Each point is reached from the start by the listed moves, each made 0, 1 or 2 times, or once backwards (-1), plus a little noise. Say if it took an odd or an even number of moves. Then give how often each move was made.

Moves:
(1): [ 23 -11  -6  -1   2  -2]
(2): [14 30 -2  0  4  3]
(3): [ 5  0 22  2  1 -2]
Start: [ -8  -8  14   7 -26   3]
Points:
[ 22  49  12   8 -19   8] -> even (0, 2, 0)
[  0  -8  60   8 -24   0] -> even (0, 0, 2)
[ 39  41 -16   5 -17   8] -> even (1, 2, -1)

Moves:
(1): [31 -4  1 -9 -4 -2  1 -2  8  0]
(2): [ 6 24  3  0 -1  4  1  7  5 -1]
(3): [ 2 -4 20  5 -4  2  3 -2  7 -3]
(4): [10  0 -2 26  2  7 -6  5 -5  2]
(5): [ 1  0  3  0 18 -2  4  1 -2 -1]
(6): [-2 -1 -2 -9  0 16 -1 -2 -3 -5]
(7): [ 3  1 -5  4 -2  1 18 -4  0 -2]
(8): [-2 -4  2 -8 -4  0  5 19 -7 -9]
Start: [ 3  3 -9  0 -3  2  6 14 11  2]
Points:
[ -3   2 -27 -29 -19  18 -16  38  -3  -6] -> odd (0, 0, -1, 0, -1, 1, -1, 1)
[-20  32  -4   1  37  18  14  22   2  -6] -> odd (-1, 1, 0, 0, 2, 1, 0, 0)
[-32  30 -30 -17 -13  39 -21  24  -5  -1] -> odd (-1, 1, -1, 0, -1, 2, -1, 0)
[ 24  38  32   8  -5  10  60  38  27 -20] -> even (0, 2, 2, 0, 1, 0, 2, 1)
[ -1  20  19 -30 -14   0  21  31  18 -11] -> even (0, 1, 1, -1, 0, 0, 0, 1)
[ 34  49  -6 -44 -24  35   5  -2  37  -1] -> even (1, 2, 0, -1, -1, 2, 0, -1)

Moves:
(1): [16  3  2  2 -1  2 -1 -3 -5 -3  5  8  2]
(2): [-2 15 -1 -4 -1 -1  3  0  0 -2  1  0  1]
(3): [-4  3 20  2 -1 -1 -2 -1  0 -1  3  2  0]
(4): [-1  3  3 18 -2 -7  5 -5 -4 -3  0 -2  4]
(5): [ 1  1  2 -3 14 -2  2 -2  2  2  0 -3  3]
(6): [-2  0 -3  9  0 17 -6 -4  0  0 -5 -3 -4]
(7): [-1 -1  2 -2 -5  7 17 -4 -1  2  2  1  6]
(8): [-1 -2  1  3  5  1 -1 14 -3 -4  1  0  1]
(9): [ 3  4  1  4  0  2  1  6 21  2  5 -3 -7]
(10): [-1  2  0  3 -1 -1 -2  4 -4 16  1  1  3]
(11): [-6 -2 -3 -1  3 -2 -1 -2 -3  1 13  1  1]
(12): [-8  0 -3  5  6  3  2 -4  4  1 -2 18 -4]
Start: [  2   3   1 -14  -5   9  12   0   7  -5  -2  -1   0]
Points:
[31 18 26  4 -1 37 22 -5 15 11 15 11  6] -> even (2, 0, 1, 0, 1, 1, 1, 0, 1, 1, 0, 0)
[ 22  -4 -29 -19 -20  60  11 -33  -2 -14  21  15  -6] -> even (2, 0, -1, -1, -1, 2, 1, -1, 0, -1, 2, 0)
[-25  36  49   0 -39   9  47  15  -8  17  13 -19  24] -> odd (-1, 2, 2, 1, -1, 0, 2, 1, 0, 2, 0, -1)
[-15 -14   0  12 -10  34  46 -42   9 -12   8  15   3] -> odd (0, -1, 0, 1, 0, 1, 2, -1, 0, -1, 1, 1)
[-29  11 -31  51   6  40 -13  38  42  23 -13  15 -30] -> odd (-1, 0, -1, 1, -1, 2, -1, 2, 2, 2, 0, 2)
[ -3  19  24  21  26 -19  34 -38  32 -18  22  34   4] -> odd (1, 0, 1, 2, 2, -1, 0, -1, 1, -1, 1, 2)
[ 13  46   1  12 -28   7  24 -11  22   5  -6  22  -6] -> even (1, 2, 0, 1, -1, 0, 0, -1, 1, 1, -1, 1)

Moves:
(1): [19  2  1 -2  0  0  0  2  1 -2  3 -2 -5  3  1 -4  3 -1 -1  0  6]
(2): [-4 20 -2  0  1  0 -4  0 -4  3  6  0  0  4  0 -3  3  1 -4 -2 -2]
(3): [-2 -1 13 -5  4  0  0 -5  0  2  1 -7 -4  1 -1 -1 -2 -1 -1  4 -3]
(4): [ 2  0  7 20  1 10 -4 -3 -3  2  1 -5  8  0  4  1  7 -4 -4  1  0]
(5): [ 3  1 -3  1 13  6  3 -1  2 -3  3  1 -1  0 -3  0 -3 -4  3  4  3]
(6): [-2 -4 -1 -7  1 20  0  4 -7 -2 -6 -4  0 -1  1 -1 -1  3 -5 -2 -2]
(7): [-2  6 -2 -1 -4  0 24 -7  5  5 -3  4 12 -4  0  1  7 -3 -5 -9  3]
(8): [-1  0  3  1  0  1  5 15  3  3 -1 -3 -2  3  0  4 -2  0 -5  3  4]
(9): [ 1  2 -6  2  2  4 -2 -1 17 -1 -3 -2 -2 -5  4 -2  8  0 -2  1 -4]
(10): [ 6  2 -7  0  4 -2 -3  0 -1 26 -5 -4  0 -1 -1  1 -4  2  4  1  6]
(11): [  0  -3  -2   0  -5   5   1  -2   1   4  11   0  -2  -2   3   1 -10   2
  -3   1  -3]
(12): [-4 -4  8  6 -5  8  2 -3  3  1 -1 19 -9  6  3 -4 -2 -9  5 -5 -2]
(13): [ 3 -3  4 -4  8  0 -2 -2  5  6 -6  6 23  4  6 -2 -7 -3 -6  3 10]
(14): [-3 -2 -7  0  0 -1  1 -4  4 -2  3 -9  1 21 -2  7  3 -1  2 -6 -1]
(15): [-3 -1 -3 -1  3  0  4  1 -6 -2 -2 -2 -6  3 13 -7 -1 -1 -5  2 -2]
(16): [ 4  3 -1 -2 -1  0  0  0 -2 -1 -4  5 -1 -2  2 13  3 -1 -1  3 -3]
(17): [-3 -6 -1 -8  3  2 -2  4 -3  2 10  5  4  0  0 -2 18  4  1  0 -1]
(18): [ 1 -2  3  0  2  1  3 -2  0  1 -6  8  1  3  1 -2 -4 23  3  5  0]
(19): [ 2  4  1 -5 -3  1  2  4 -2 -1  3 -2  1 -4 13  2 -2  3 19  2  5]
(20): [-2  4 -6  0 -8  5 -1 -2 -1  2  1  0 -3  3 -2  2  9 -4  2 18  5]
Start: [ -7   4   6   6   7   7  -1  -8  -7   2  12  21   1   6  -2  -4  10   7
  -9   9 -12]
Points:
[ -1  24 -49 -38  -4  54  37  -3 -55  -3  31  28 -28  14   1   9  31  34
 -48  43 -20] -> even (1, 1, -1, -1, 1, 2, 1, 0, -1, 0, 2, -1, -1, 0, 2, 2, 1, 1, -1, 2)
[ 39  -9  22 -21  43  45 -28  -3   4  -1 -29  21  22  45  16  -7   8  51
 -22  32   7] -> even (2, 0, 1, 0, 0, 2, -1, 0, 1, 0, -1, 0, 2, 1, 0, 1, 0, 2, 0, 0)
[-28 -13  -8 -50  -7  11  17 -11 -33   2 -16   1  17  52  43  20   0  59
  27  59   3] -> even (-1, -1, 1, -1, -1, 1, 0, 0, -1, 0, 0, -1, 1, 2, 2, 1, 0, 2, 2, 2)
[ 20  50 -20  24  33  37 -28 -17 -42  12  24 -37 -35  60 -33  35  12  -2
 -24  38 -17] -> even (1, 2, 1, 1, 2, 1, -1, 0, -1, 1, 0, -1, -1, 2, 0, 2, -1, 0, -1, 1)

Moves:
(1): [ 5 -1 -2  1  0  1 -4  4  2  1  3  3  0 -3 -2 -4  2 -1  3  5 -4  2 -1  4]
(2): [  2  10   5  -6  -1  -1  -1 -11   1  -2  -1   4  -5   3   1  -5   3  -1
   0   1  -2   0   0  -1]
(3): [-6  2  5  2  3  5  1  2 10  7 -6  9 10  2 -6  4 -2  6 -1  0  1  6 -4  2]
(4): [-5  7 -2  8 -2  4  3 -3 -5 -2 -2 10 -7 -2  4 -2 -1  3  5  2  0  2 -3  0]
(5): [ 0 -5 -1  0  5 -5  5  1  5  0  1 -3 -3  0  1 -3 -2 -3  4  1  3  5  4  0]
(6): [ -3  -3  -3  -3   5   9  -1   2   0  12   3  -1  -4   0   3   2   9  -1
   1   2   0   1 -10   3]
(7): [ 5 -3  3 -2  3  3 13 -5 -3  3 -5 -1 10  2 -2 -2  2  0  5  3 -4  5 -5  3]
(8): [ -1   6   3  -6   0  -2  -1   7   2   3 -11   3  -2  -3  -2   2  -2   1
  -2  -3   1   1   3  -1]
(9): [-4 -2 -9  2 -6  8  8  5  4  3  3 -2 -2  8  2 -8 -2  2  0 -3  4  3 -7  5]
(10): [ 3 -4 -8  1  3 -3 -6  6 -2 12 -2  5  8 -2 -2 -4  2  4 -2  2 11 -7  3 -5]
(11): [ 2  3  2  2  8 -9 -1 11 -3 -2 14  8  1 -2 -2 -5 -1  1  9 -4 -7 -5  3  1]
(12): [ 7 -7  9 -6  1  1 -1  3 -1  0 -4 17  1  6  1  4 -4 -2  0  1 -3 -5  3  4]
(13): [  1  -1 -10   6   8   4   0   5   4  -4   2   5   3   1  -3  -1  -2   5
   0  -1  -3  -4   1  -7]
(14): [ 2  3  5  3  2  1 -8  3 -4  0 -2 -1 -6  9 -5 -4  2  0  0  1  0  5 -1 -1]
(15): [ 4 -3  6  0  2 -6 -3  6  1 -3 -3 -1  2  1  8  1  2  0 -5  2 -4  1 -2  5]
(16): [-4  3 -7 -5 -5 -8  3  6  2  2  1 -7  2 11  2 11  5 -3  1  1 -6  3  2  1]
(17): [-4 -2  5 -1 -4  0 -1  2  4 -2 -3  0 -4  1 -5  0 12  0  0  4  0 -5 -2  4]
(18): [ -1   0  -1   2   1   1  -2   1   1   0   0   3 -10  -3  -4   2   6   8
  -3  -3   2   2   2   9]
(19): [ 3 -4 -2  0  0 -8 -2 -2  1  0  4  0 -3  0  3  1  1  8 12 -4 -8 -1 -7  2]
(20): [-2 -1  0 -6 -3 -2 -1  1 -4 -4  4 -2 -2  0 -1  2 -5  3 -3  8 -1 -3  3 -3]
(21): [ 0  4 -4 -3 -1  2  0  6  3 -7  1  3  2  3  0  3  0  0  6 -2  7  5  1 -1]
(22): [-6 -3 -5 -4  0  0 -4  0 -3 -1  0 -1  0  0 -1 -6  5 -5 -1 -1 -1  4 -2  2]
(23): [-2 -8  3 -1 -5  4  1  2 -1  2 -1 -5 -1 -1  5 -2  3  4 -2  0  1  1 11 -2]
(24): [-4  7 -3 -7  6 -1 -6 -1  1  0 -2 -6  9  8 -1  2  0 -4  8  2 -1 -1  5 11]
Start: [  8  -4  -4  -5  -7  -8   4  -5   9   4   8   9   0  -3   1   1  -2   2
  -2 -18   8  -4  -3  -4]
Points:
[ 27 -19 -44   4 -12  11   0  20  41 -16  22  47 -51  10 -16 -34  -3  24
  15  -5  36 -15 -16 -20] -> even (2, 1, -1, 0, 2, 0, -1, 0, 2, 1, -1, 1, 2, 1, -1, -1, 2, 0, 1, 1, 2, -1, -1, -1)
[ 25 -34 -24 -10  -7   1  25  24  -8  24  21  14  27  19  10 -20  -1  14
  30 -24  -1 -17  -8  21] -> odd (0, -1, -1, 0, -1, 0, 2, 0, 2, 1, 1, 1, 0, 0, 0, 0, 0, 0, 1, 0, 0, 0, 1, 1)
[ 18 -23  51 -28   7  33   4   2  50  38 -20  60  10   0 -24 -16  10   5
 -16   6   6 -17  17  -4] -> odd (2, 2, 2, -1, 1, 1, 0, 1, 0, 0, 0, 2, 1, 0, -1, -1, 2, -1, -1, 0, -1, -1, 2, 0)
